Each point is reached from the start by the listed moves, each made once or not at all, plus a little noise. Is the number of moves made odd or even? Then give how often each move was made.

Moves:
(1): [1.54 0.26 1.28 1.07]
(2): [-1.70 -1.86  2.20  3.04]
Start: [-0.72 -0.31  0.54  0.36]
Points:
[-0.73 -1.92  3.68  4.46] => even (1, 1)
[-0.74 -0.28  0.44  0.12] => even (0, 0)
[ 0.76 -0.13  1.78  1.39] => odd (1, 0)
[-2.45 -1.93  2.32  3.51] => odd (0, 1)

Moves:
(1): [-1.52  0.99 -2.91 -2.00  1.54]
(2): [-1.93  1.39  3.07  0.54  1.93]
(3): [ 2.16  0.04 -1.49  1.14  0.59]
(4): [ 2.57  2.03 -2.13  0.74 -2.01]
Start: [ 0.28  0.20 -0.76 -0.04 -0.03]
Points:
[0.47 1.62 0.84 1.65 2.50] => even (0, 1, 1, 0)
[ 3.06  3.59 -1.25  2.40  0.48] => odd (0, 1, 1, 1)
[-3.22  2.66 -0.62 -1.48  3.43] => even (1, 1, 0, 0)

Moves:
(1): [-0.76 -0.49  1.75  0.02 -0.01  1.29 -0.51 -0.26  0.81]
(2): [-0.54 -0.81 -0.46 -1.02  0.59  1.62  1.34 -0.76 -0.82]
(3): [-0.91  1.22  0.67  1.48 -1.77 -0.68  0.40 -1.20  0.59]
(4): [ 0.79  0.79  2.42  1.17  2.12  1.48  0.67 -1.02 -0.01]
(5): [ 4.04  0.78 -3.23 -4.45 -1.58 -0.07 -0.92  0.87 -2.52]
(6): [ 0.44  0.97 -1.38 -0.72  0.57  0.30  0.13  1.86 -1.35]
(7): [-0.35 -0.24 -0.40  0.14  0.49  0.54 -1.01 -0.78 -0.92]
(8): [-2.20 -3.17  1.32 -0.59 -0.46 -2.16  0.64  1.50 -1.62]
(9): [-1.08  0.98 -0.42 -1.88  0.17 -0.71 -0.45  0.03  0.97]
Start: [ 0.68  0.18 -0.68 -0.07  0.05  1.17  1.37 -0.61  0.33]
Points:
[ 0.67  1.02  0.05 -4.93 -0.56  1.24  0.48  0.20 -3.70] => even (1, 0, 1, 1, 1, 1, 1, 1, 1)
[ 2.54 -2.27 -2.48 -5.01 -2.04 -1.20  1.15  1.65 -3.73] => even (0, 0, 0, 0, 1, 0, 0, 1, 0)
[-1.21  3.28 -2.07 -1.20 -0.54  0.65  0.47 -0.81 -0.60] => even (0, 0, 1, 0, 0, 1, 1, 0, 1)
[-0.04  2.01  0.23  0.93  2.08  4.44  2.89 -2.60 -1.95] => odd (0, 1, 1, 1, 0, 1, 1, 0, 0)
[ 5.62  1.77 -1.49 -3.39  0.62  2.48  1.23 -0.80 -2.25] => even (0, 0, 0, 1, 1, 0, 0, 0, 0)
[-1.55 -0.27  1.94  1.51  0.99  0.48  2.31 -0.31 -3.07] => odd (0, 0, 1, 1, 0, 1, 1, 1, 0)
[ 4.42  2.66 -3.75 -6.99  1.86  3.89  2.08  0.25 -3.25] => odd (0, 1, 0, 1, 1, 1, 0, 0, 1)
